Each row of a before or after table is a point. One or more steps were done to the points. Then noise was added and the rows were shuffled. The steps act on how far a point lies along the listed directions, d1 being the first. Write out the steps. A step turns or swaps two directions, mirrors them in a line or flattens them onto one, adds a multiple of one to another, or multiplies one. Angles are multiples of 10 degrees, from the lower direction toward the higher: turns from -170 to 170, lines from 10 to 170 but not 90. Use the fewest steps. Two steps may share a direction if one is a turn and the other turns, adds or multiplies; they go together, in the order done. Otherwise the lowest direction goes first.
(in the rows, 128 means zero)

Directions:
(1): [163 160]
(2): [ 96 163]
Before (14 x 2):
[[119 197]
 [148  81]
 [ 82 101]
 [168  75]
 [ 96 117]
 [ 94  99]
 [ 77 101]
 [134 132]
 [137 157]
 [147 157]
 [159  98]
 [ 78 128]
 [116 177]
 [118 159]]
After (14 x 2):
[[170 117]
 [165  96]
 [ 92 162]
 [107 151]
 [189 105]
 [ 86 182]
 [122 155]
 [107 104]
 [132 131]
 [ 99  82]
 [132 161]
 [114  86]
 [ 99  81]
 [ 86 104]]
Steps: turn d1 and d2 by 30 degrees

Directions:
(1): [187 139 169 105 119 157]
(2): [132  85 175 151 115  83]
(3): [133 139 140 198 152 160]
Before (11 x 6):
[[172  80 211 186 132 119]
 [154 123 147 136 110 105]
 [129  86 159 120 118  73]
 [147 113 150 137 102  98]
 [135  73 168 164 120  88]
 [ 74 130 103 111 120  99]
 [ 94  97 121 137 138  88]
 [142 101 162 137 129 103]
 [ 93 104 109 100 114  97]
 [116 150  98 160 154 153]
 [160 147 150 147 143 172]]
After (11 x 6):
[[117 142 122 182 156 154]
 [110  70 149 163 120  75]
 [149 114 145  69 100 116]
 [ 29 129  33 166 158  99]
 [ 91 129 114  74 110  98]
 [168 119 165 134  99 113]
 [ 77  91 107 112 131  66]
 [180  94 195 109 113  99]
 [150 104 169 141 133 110]
 [175 126 162 140 111 122]
 [112  70 171 223 147  95]]
Steps: turn d1 and d3 by 50 degrees; multiply d1 by 3

Directions:
(1): [ 57 150 115 127 184 152 123 134 107 107  84]
(2): [146 124 120  93 128 194 150 100  94 190 117]
Before (11 x 11):
[[121 126 125 125 139 138 126 125 123 139 113]
 [125 130 135 136 126 107 119 143 139 109 135]
 [131 129 128 120 129 142 128 121 120 150 126]
 [136 129 132 119 123 129 128 122 127 129 131]
 [179 117 132 114  93 141 135 113 132 157 142]
 [125 129 125 128 141 152 129 116 113 138 116]
 [135 122 134 130 125 134 135 133 128 132 130]
 [121 127 135 123 139 148 123 130 126 135 118]
 [133 131 117 110 136 154 128 123 112 145 114]
 [110 124 130 132 143 121 127 138 134 116 126]
 [135 120 133 132 119 126 138 125 132 131 132]]
After (11 x 11):
[[129 135 110  91 145 193 137 109  89 174 100]
 [249  97 139  96  44 156 151  93 132 207 173]
 [146 125 134 115 116 131 131 119 127 137 137]
 [114 133 119 113 155 184 136 107  93 157 100]
 [137 127 125 106 128 167 136 110 106 174 121]
 [ 87 131 130 141 157 110 120 147 138  94 118]
 [109 131 131 116 152 167 127 126 114 143 106]
 [150 115 134 132 107 123 139 123 136 136 140]
 [144 119 135 127 118 137 137 131 127 141 134]
 [120 131 140 154 123  74 110 156 157  80 143]
 [109 131 121 117 152 158 129 120 112 147 101]]
Steps: multiply d1 by 2.5; multiply d2 by 2.5

Directions:
(1): [140 116 177 174 141 149 108 175 111  83  58 133 141 146]
(2): [159 184 106 160 105 100 164 141  90 136 143 139 165 192]
(3): [190 134 168 127 161 100 134  99 185 160 110 107  96 166]
(4): [138 140  97 141 184 187 115  84  90 145 117 177  97 145]
(5): [112 115 125 143 131 123 124 194 104 152 161 107  43 154]
(6): [106  72 106  77 143 124 165 110 105 102 101  94 133 190]
Before (8 x 14):
[[ 92 128  92  63  66  91 158 143 130 141 195  99 156 110]
 [155 136  81 105 161 155 152  25  99 158 105 155 178 144]
 [ 57  97  94 111  86 128 140 180  79 131 178 102 127  67]
 [144 168 131 130 148 146 131  50 125 160 139 166 123 153]
 [112 122  98  90 127 116 122  90 138 164 159 129 123 119]
 [134 150 148 151  93  84 131 165 138 115 123 112 143 106]
 [ 74  38 127 117 160 140 119 181 102  79 103  84  71 122]
 [ 83 132 122  76  90 117 116 108 135 138 149 117 153  68]]
After (8 x 14):
[[ 62 107 104  84  82 123 128 196 107 142 193  97 101 103]
 [112 132 121 132 119 113 107 145 127 173 172 118  79 132]
 [138 126 170 126 161 131 133 117 128 145 116 118  68 199]
 [ 96 127 121 111  65  71 157 164 132 148 186  84 163  63]
 [ 93 150 140 129  78 112 116 197  97 147 152 110 102 122]
 [100 128  98 127 111 118 148 129  73  88 119 132 164 120]
 [136 166 134 145 113 108 101  88 184 126 154 145 178   2]
 [154  75 179 146 174 131 111 159 139 165  87  82  41 157]]
Steps: mirror d1 and d5 in the line at 150 degrees; turn d2 and d6 by 110 degrees; swap d3 and d4

Directions:
(1): [ 99  87 120 142 173 107 142 182 115 137 175 193 108 118 102 164 131 122
  77 109 142 171 151 190]
(2): [188 125 159  86 169  92  92  96 112 106 139 176 151 143 107 153  53 153
 106 143 136 133 137  72]
(3): [104 118 115  49 161  83 169 177  81 119  92  88 146  97 135 149 124 111
 130 100  91  74 143 119]
(4): [186 165 171 153 134 101 141 141 140  94 119  93  71 140 144 144 138 138
  74  73 176  83  99 154]
Before (10 x 24):
[[139 155 159 176 142 131 130 142 160 118 152 150 103 139 136 124 126 123
   61 108 141 156 106 149]
 [128 175 127 148  87 132 129 113 144 128  68  13  95 144 192 104 179 104
  133  76 139  59  83 126]
 [137 184 127 166  57 161 113 123 165 135 108  73  97 141 159  90 158 124
  158 131 129  80  88 114]
 [149 140 134  36 127 119 107  94 115 120  47  77 170 111 123 101  79 136
  187 146  68  75 118   8]
 [176 181 128  96 105 139  93  70 123 120  80  68 154 138 134  92  88 134
  161 156 124  86 121  62]
 [119 134 118 124 107 160 146 136 126 126 119 113 115 136 136 114 161 122
  148 121 138 149 136 147]
 [147 127 136 158 118 134 130 138 140 145 155 172 108 129 112 143 125 124
  105 123 158 172 120 139]
 [100 101 124 133 157 134 124 144 131 151 168 183 132 138 112 156 120 141
  111 148 142 192 169 149]
 [127 113 119  42 165  75 106 138  88 129 106 115 185  98 150 141  99 140
  174 151  78  96 138  73]
 [210 130 176  91 171  94  75  83  96 119 158 218 164 146 120 122  29 162
  123 164 139 148 123  50]]
After (10 x 24):
[[116 123 117 104 113 165 134 119 119 127 122 136 138 140 125 117 135 128
  160 140 125 160 145 118]
 [134 161 135  68 122 105 164 166 118 111  31  11 101 101 152 110 153 119
  152  72  91  32  97  90]
 [147 145 151 150 149 130 103 115 152 121 164 185 134 144 123 120  90 132
   82 142 128 175 114 105]
 [168 190 129  98 106 125 127 101 112 112  65  33 133 129 145  99 115 121
  155 123 126  56 121  89]
 [209 194 194 184 120  99 151 149 134 107 129  89  53 139 172 109 150 135
   86  63 192  71  65 163]
 [125 111 113  40 148 109  77  70  95 141  88 114 196 136 146 117  69 116
  169 153  78 109 135  27]
 [114 134 130  96 145  80 158 192 105 120  99  63 111  90 177 148 171 124
  137  85 113  66 115 160]
 [131 148 114  94  86 145  84  94 128 144 110 130 166 135 131 101  86 131
  180 178  89 104 123  42]
 [155 139 138 160 108 142 117 124 145 146 149 172 114 130 112 137 123 124
  111 134 159 170 124 127]
 [110 122 133 179 130 150 136 153 156 146 161 142  91 144 128 142 162 133
  101 124 166 174 144 183]]
Steps: turn d1 and d3 by -20 degrees; swap d2 and d4

Directions:
(1): [ 85 207 102  82 106 132 102 138 106 100  83 125  78 110 145 148 164 185
 130 176 123 221  97 145 155 141 159  63 130 157 133 130 122 130 159  74
 125 110 130 131  97 181  68 159 137 181  87 134 167  93 102 111 141 159
  99 144 117 123  89 162 144 118  75 123]
(2): [107 145 131 102 155 103 107 184  86 132  97 146 170 126 137 121 129 147
  87 184 103  98 143 126  83  99 136 151 156  78 128  56 124  66  72 163
 136 226 158  95 155 110 103 139 168 155 119 170 122 134 144 155 168 148
  71 177 125  75 140 157 166  89 149 126]
Before (8 x 64):
[[120 157 118 119 130 124 131 134 124 112 115 133 129 119 140 125 132 147
  113 143 126 136 134 127 136 133 135 121 131 127 129 110 116 123 119 105
  130 140 119 119 125 135 114 135 139 141 114 129 141 114 128 133 131 137
  111 132 126 119 113 136 145 127 126 125]
 [115 148 117 123 106 139 126 105 139 123 128 117  97 119 123 131 137 138
  129 124 122 154 122 137 154 135 138  92 117 147 127 154 128 155 145  98
  132  94 114 127 116 153 114 117 123 138 126 108 134 125 119 106 119 134
  139 117 122 146 101 131 130 136 117 126]
 [ 73 212  95  73  80 151 105 105 105 100  91 104  48 103 147 158 159 198
  154 150 135 244  93 145 193 151 171  51 113 182 139 147 129 158 197  51
  118  59 122 135  77 205  77 164 122 183  63 126 174  88  92  98 116 142
  115 127 114 142  71 154 115 142  57 117]
 [108 149 122 130 123 137 118 130 133 125 115 139 117 126 136 122 125 131
  133 136 130 151 119 131 133 131 128 119 141 144 130 129 129 133 144 114
  130 127 134 123 127 148 109 139 124 133 123 129 139 127 134 125 135 124
  121 123 125 140 126 132 129 138 119 125]
 [145 111 131 121 114 135 133 117 135 120 141 124 121 126 121 123 139 117
  140 108 132 137 123 126 148 146 120 133 122 135 121 152 125 151 143 121
  132 111 131 126 134 134 133 126 107 128 135 112 117 124 120 130 119 118
  139 127 126 135 131 113 118 143 120 121]
 [154  87 148 141 149 107 131 128 119 149 148 128 168 142 115 126 118  94
  117 114 116  63 144 125 106 131  97 177 119  93 121 107 125 112  94 167
  142 150 130 126 156  89 154 115 143 105 154 119  93 151 135 147 131 113
  143 123 142 116 166 107 133 130 170 135]
 [148 116 136 157 130 131 140 120 146 142 153 132 136 135 128 109 120 111
  118 107 151  98 136 122 133 125 128 140 116 120 129 124 126 125 114 139
  129 125 128 140 136 107 157 128 127  98 150 129 119 140 151 131 124 126
  151 124 135 127 137 131 112 133 139 131]
 [141 106 151 136 128 122 138 131 126 130 141 124 141 126 124 111 124 121
  118 108 135 103 144 126 125 125 124 136 132 131 126 114 110 123 118 131
  128 129 132 127 130 114 143 122 128 111 131 134 108 134 127 136 121 110
  152 126 132 137 134 129 123 133 125 115]]
After (8 x 64):
[[149  98 137 124 124 128 134 124 130 123 144 129 140 131 119 118 131 110
  131 109 128 113 133 123 133 135 115 152 126 119 121 137 126 135 126 140
  133 135 135 118 146 119 142 122 114 123 140 120 107 132 130 137 128 113
  133 135 129 127 141 113 124 136 136 120]
 [135 138 125 126 109 131 128  90 134 121 134 109  92 130 121 147 146 125
  151 107 131 165 103 143 166 168 118 102  98 159 126 167 123 163 165  94
  132  56 108 157 107 149 126 129 117 126 125  89 130 116 102 113 110 123
  166  97 133 156 125 111 113 157 111 134]
 [126 112 133 134 135 124 129 132 127 143 134 132 151 127 119 114 116 118
  101 128 112  79 149 126 111 109 126 143 131 103 124 112 129 118  95 150
  138 159 128 105 150 112 134 105 140 124 143 128 107 150 144 132 135 128
  123 135 126 118 131 127 143 119 160 126]
 [109 112 143 106 159 105 112 182  71 151 115 140 198 132 134 115 101 137
   82 163 103  44 168 113  75  80 135 196 154  53 131  27 132  54  54 196
  136 248 169  77 172  89 135 131 173 142 113 185 100 157 163 168 163 126
   70 179 127  64 155 145 151  93 175 121]
 [122 154 121 122 132 124 132 140 123 116 116 135 135 118 139 124 128 143
  111 144 124 129 139 125 134 131 135 128 132 122 127 106 117 119 111 111
  131 148 124 114 129 133 117 132 141 138 115 132 137 114 128 136 132 139
  111 135 127 117 117 136 146 126 131 124]
 [134 121 144 130 118 128 136 122 130 124 137 120 120 120 127 115 133 129
  127 106 138 129 135 132 141 132 128 120 127 146 126 129 112 135 135 112
  127 105 127 133 117 128 137 127 121 116 124 126 118 123 118 126 113 114
  157 119 131 146 123 130 119 139 106 117]
 [112 134 130 136 133 127 119 138 130 134 119 145 138 129 135 115 119 122
  123 139 126 122 129 126 115 120 122 138 145 126 129 114 128 120 124 132
  131 154 139 115 140 133 120 136 131 124 130 138 127 139 141 135 141 123
  114 130 126 129 137 130 135 129 136 126]
 [143 131 127 152 117 138 140 108 150 133 150 126 112 133 129 115 129 119
  132 104 155 128 125 126 153 133 134 117 110 140 130 142 126 141 133 116
  130  96 120 149 122 126 148 132 119 106 143 120 130 130 142 119 117 129
  158 118 134 140 126 133 106 139 120 127]]
Steps: swap d1 and d2

Directions:
(1): [120 145 117 141 154 105 148 151 180 132 135 161 153 189  71 111 167  93
 176 122 150 187 176 132  86 155 136 111 148 148  75  84  80  83 151 133
  91 138 138 177  53  77 121 145 136 131 136 150 119  77 101 148 118 112
 198 123 127 191 131 145 136 199 148 154]
(2): [121  75 147 153  87 153 134  74 156 184 128  92 115 145 135 215 153 168
  28  72 158 147 120  65 112 155 117 133 159 154 142 166 104 170 210 118
 119 147 112 150 127 103 162  84 100 133 139 179 110 118  93 124 156 161
 139 133 103 159  95 134 116 131 140 136]
Before (11 x 64):
[[132 130 125 132 130 138 125 127 114 129 133 133 122 120 143 128 103 136
  123 140 120 124 119 127 155 125 127 142 118 116 131 138 155 122 110 131
  135 130 117 122 140 146 133 134 124 134 115 119 134 128 142 131 132 136
  107 141 131 118 136 137 138 111 133 113]
 [112 101 129 138 130 146 121 114 147 154 129 126 128 155 113 153 152 141
   99 104 146 158 141 111 103 143 130 129 142 154 106 127 114 126 177 124
  115 134 114 143 109 109 128 112 126 131 148 168 110 106 105 122 133 146
  143 129 132 161 114 132 132 154 139 135]
 [116 136 135 121 125 120 125 131 131 124 132 128 127 116 143 129 125 129
  134 138 117 121 130 132 125 128 128 133 121 122 119 127 135 126 110 127
  122 132 127 116 135 138 141 136 128 124 128 131 132 137 124 127 133 137
  117 138 133 125 133 133 123 114 133 131]
 [127 149 114 131 156  95 125 166 131  98 136 145 132 144 108  90 137  93
  190 142 125 136 149 160 116 126 135 118 124 129 100 105 131  95 101 133
  129 120 128 123 101 127 113 153 132 127 119 111 132 128 121 127 126 101
  143 114 136 133 131 138 128 145 132 131]
 [123 103 144 122 103 145 121  96  98 147 118 106 104  98 167 159 112 162
   84 117 121  99  90 117 147 116 120 140 118 108 180 168 149 167 123 111
  149 121 127  99 189 150 138 104 121 129 118 122 125 163 127 107 138 152
   85 132 125  93 116 116 124  88 110 115]
 [123 144 131 112 135 119 121 147 114 102 126 144 117 108 131  90 110 127
  172 159 104 110 125 152 149 110 151 127 109 109 129 113 142 120  78 125
  124 121 131 109 144 154 111 135 140 132 128  90 148 137 143 132 111 116
  102 124 136 106 138 125 135 106 119 115]
 [122 151 125 111 131 119 141 135 114 116 126 130 126 120 140 100 122 115
  145 145 119 105 124 149 146 117 137 130 113 115 128 124 142 115 108 119
  138 116 133  95 138 142 107 140 134 122 130 115 139 128 149 121 125 113
  113 128 137 104 129 130 132 112 122 122]
 [126 158 115 139 168 100 147 163 177 114 138 185 163 187  68  93 167  75
  197 138 142 184 172 141  80 150 125 118 140 139  64  75  94  71 143 138
   86 126 141 177  52  73 114 152 149 125 140 144 129  72 107 149 114 108
  191 125 130 191 121 137 141 211 147 144]
 [133 146 117 109 135 115 133 146 120 123 135 148 125 129 115  97 113 105
  176 153 115 127 133 148 126 124 127 134 119 120 126 116 129 113 112 125
  121 123 132 132 112 116 132 141 131 137 138 125 119 127 128 124 117 117
  135 115 133 151 136 128 128 145 136 134]
 [139 157 118  96 160 121 125 157 115  92 117 154 114 111 136  71 116 102
  191 169  93 118 141 177 142 103 128 126 115 115 109 110 148 106  69 134
  127 132 135 118 128 144 117 148 142 130 112  92 143 125 147 130 105  96
  105 123 138 109 143 131 137 124 118 121]
 [124 136 129 109 134 117 121 138 117  98 128 127 113 112 125  96 100 115
  141 141 102 104 112 149 152 128 125 134 120 109 132 118 142 142  92 123
  142 121 117 108 154 155 110 134 144 112 141 107 143 146 154 115 118 122
  105 143 141  97 131 135 121 114 121 133]]
After (11 x 64):
[[121 168 119 113 162 104 133 164 125 105 123 169 140 144 105  69 131  93
  214 157 122 140 144 172 118 124 135 117 116 109 116  93 123  87  75 125
  119 113 150 125 115 121 102 158 152 126 117 103 127 117 131 129 102 108
  143 121 142 135 147 131 141 153 120 134]
 [122 133 140 114 119 127 115 131 107 114 128 129 107  94 148 116 107 144
  139 147 107 101 111 142 155 111 148 127 106 110 141 132 150 138  91 121
  132 121 127 103 159 165 122 120 136 134 127  95 149 148 141 128 119 128
   83 124 133  97 132 126 131  91 117 113]
 [138 123 134 103 124 150 114 119 102 121 113 120  93  85 176 122 106 144
  111 146  96  92 109 143 159 102 119 135 122 116 149 154 165 153  94 126
  143 135 121  99 174 162 137 117 121 132 109 102 138 149 147 119 124 121
   71 131 122  89 128 125 124  82 113 107]
 [126  69 155 151  81 162 125  64 136 175 128  94 113 120 159 222 138 174
    5  78 146 123  95  58 120 143 100 147 149 144 156 182 134 187 210 121
  132 133 105 134 158 114 162  72 103 126 140 170 119 136 103 117 162 172
  103 137 101 139  78 119 115 109 134 115]
 [117 137 131 121 127 116 125 128 129 123 132 129 127 118 141 126 122 125
  140 137 117 123 131 132 126 129 131 132 119 126 114 122 134 125 107 126
  121 133 128 120 134 138 139 135 132 121 129 130 132 133 126 130 133 135
  118 138 135 124 134 133 121 122 135 130]
 [114 107 128 140 134 144 121 118 146 152 129 129 131 159 108 149 155 136
  110 108 143 161 145 112 102 145 134 129 144 154 103 123 112 118 175 125
  112 136 116 146 103 105 123 114 130 136 145 166 114 102 105 124 132 141
  145 124 131 164 117 129 131 159 140 134]
 [132 142 121 129 139 131 129 139 119 120 131 141 130 126 133 114 106 124
  141 151 122 135 128 134 149 125 130 136 115 114 120 129 154 109 100 133
  130 130 123 128 128 144 128 146 132 132 113 116 139 120 141 139 125 130
  116 143 134 124 139 141 144 125 136 115]
 [125 137 130 111 137 118 121 133 116  96 127 125 113 110 127  96  98 116
  139 138  99 104 110 153 150 125 124 135 124 108 133 121 141 149  89 124
  143 122 121 109 155 157 113 133 145 110 140 108 146 148 157 114 117 118
  106 144 137  96 131 134 123 114 122 132]
 [124 145 129 111 126 123 137 124 111 120 125 119 119 111 149 111 123 123
  128 138 117  99 116 140 146 117 136 131 115 117 132 132 148 124 111 117
  139 115 132  91 148 146 111 134 127 123 131 120 138 132 150 119 129 116
  108 128 132 101 126 126 130 105 120 118]
 [128 102 136 135 108 125 116 116 111 130 131  95 105 110 155 159 127 146
   90 112 126 110 104 116 137 119 122 132 128 127 150 164 152 156 139 124
  151 120 110 101 158 154 141 112 107 126 120 125 127 162 117 111 151 135
   95 121 120 104 108 128 116  95 125 121]
 [136 118 130 114 105 135 126 111 105 144 130 123 109 108 145 139 106 140
  113 133 118 110 109 120 142 123 114 141 125 120 155 152 142 150 133 118
  134 125 121 121 146 128 147 117 120 137 139 134 116 146 123 115 134 135
  110 119 123 134 124 121 122 113 130 124]]
Steps: mirror d1 and d2 in the line at 50 degrees
